Each point is reached from the start by the listed moves, each made once or not at all, plus a little noise. Is the number of moves made odd or even? Then give how often each move was made.

Moves:
(1): [28 15]
(2): [-30  50]
Start: [15 23]
Points:
[43 37] => odd (1, 0)
[14 90] => even (1, 1)
[14 25] => even (0, 0)
[-15  73] => odd (0, 1)

Moves:
(1): [62 39 41 14 38 14 14]
(2): [-28  46 -28   0 -22  21 -14]
(3): [-69   9  69 -27 -26  55 -16]
(4): [-39  -3  -4  44 -47   3   8]
(5): [-36  23  18  20  50 -29 -36]
(6): [-16 -10  -2  -1  30  41   2]
Start: [ 33 -26  11  19 -44 -25  -7]
Points:
[-58  78 109  25  27  80 -54] => odd (1, 1, 1, 0, 1, 1)
[-69  37  -3  85 -66 -26 -51] => odd (0, 1, 0, 1, 1, 0)
[-79  17  50  -9 -58  88 -33] => odd (0, 1, 1, 0, 0, 1)
[ 21 -41  11  18  -9  18  -5] => odd (0, 0, 0, 0, 0, 1)

Moves:
(1): [ 16   4   4  -4   5 -25   0  -3   1  19 -13  -2 -13  -9]
(2): [-21 -11  45 -11 -36   3   0  19  16 -25  -4  17  31  -9]
(3): [-14 -24  29 -21 -12  18  -2  25  -2  10  26  -8  14 -16]
(4): [ 12 -11  22  17  -6   8  20   5  -3   7   5 -10   3  -2]
(5): [-18  21  -4  -1  12 -12  13 -11  -5   2   3 -26 -13 -13]
(6): [-14   4  17  10  -2  22 -23 -11   0  21  -5 -13  16  -7]
(7): [ 21  24 -18   4 -35  36  10  35  -8 -10   4  33  -1  -2]
(8): [  5   1 -14  10  13 -12   6  36 -22   3 -13  -3   2 -21]
(9): [ 17  -7  -1  15  -5   3 -13  -5  31  12  19  -4  18 -17]
(10): [-19  -4 -19   6 -12  -6 -25   3  13   9  -2 -27 -41  -3]
(11): [ -7  -2  14 -14  -4  -6  -3   2 -12 -18  -1 -15  10   4]
(12): [  5  35   4   0   7  29 -34  12   6  -8   3 -16 -20  28]
Start: [  9  22  -9  -8 -12 -11  11   6  -2  24   0  22 -22   9]
Points:
[ -8   1   4   9 -53 -22 -20  62  36  19   1   4 -11 -40] => even (0, 1, 0, 0, 0, 0, 0, 1, 1, 1, 0, 0)
[ -3  45  72   0 -46  17  -8  25  28  -3  29 -33   6   2] => even (0, 1, 0, 1, 1, 0, 0, 0, 1, 0, 1, 1)
[  8  40  20   0 -56  -5 -59  32  66  27   0 -10 -47   2] => odd (1, 1, 0, 0, 0, 0, 0, 0, 1, 1, 0, 1)
[-14  53   8 -10 -65  89 -65  66   8  46  27  -9 -51   5] => odd (0, 0, 1, 0, 0, 1, 1, 0, 0, 1, 0, 1)
[-37  25 102 -11 -63  25 -55  42  45  50  35 -82 -15 -35] => even (1, 1, 1, 1, 1, 1, 0, 0, 1, 1, 1, 1)
[  17  -10   70  -16 -121   17   -2   92   35   29   36    9   -2  -51] => even (1, 1, 1, 1, 0, 0, 1, 0, 1, 1, 1, 0)
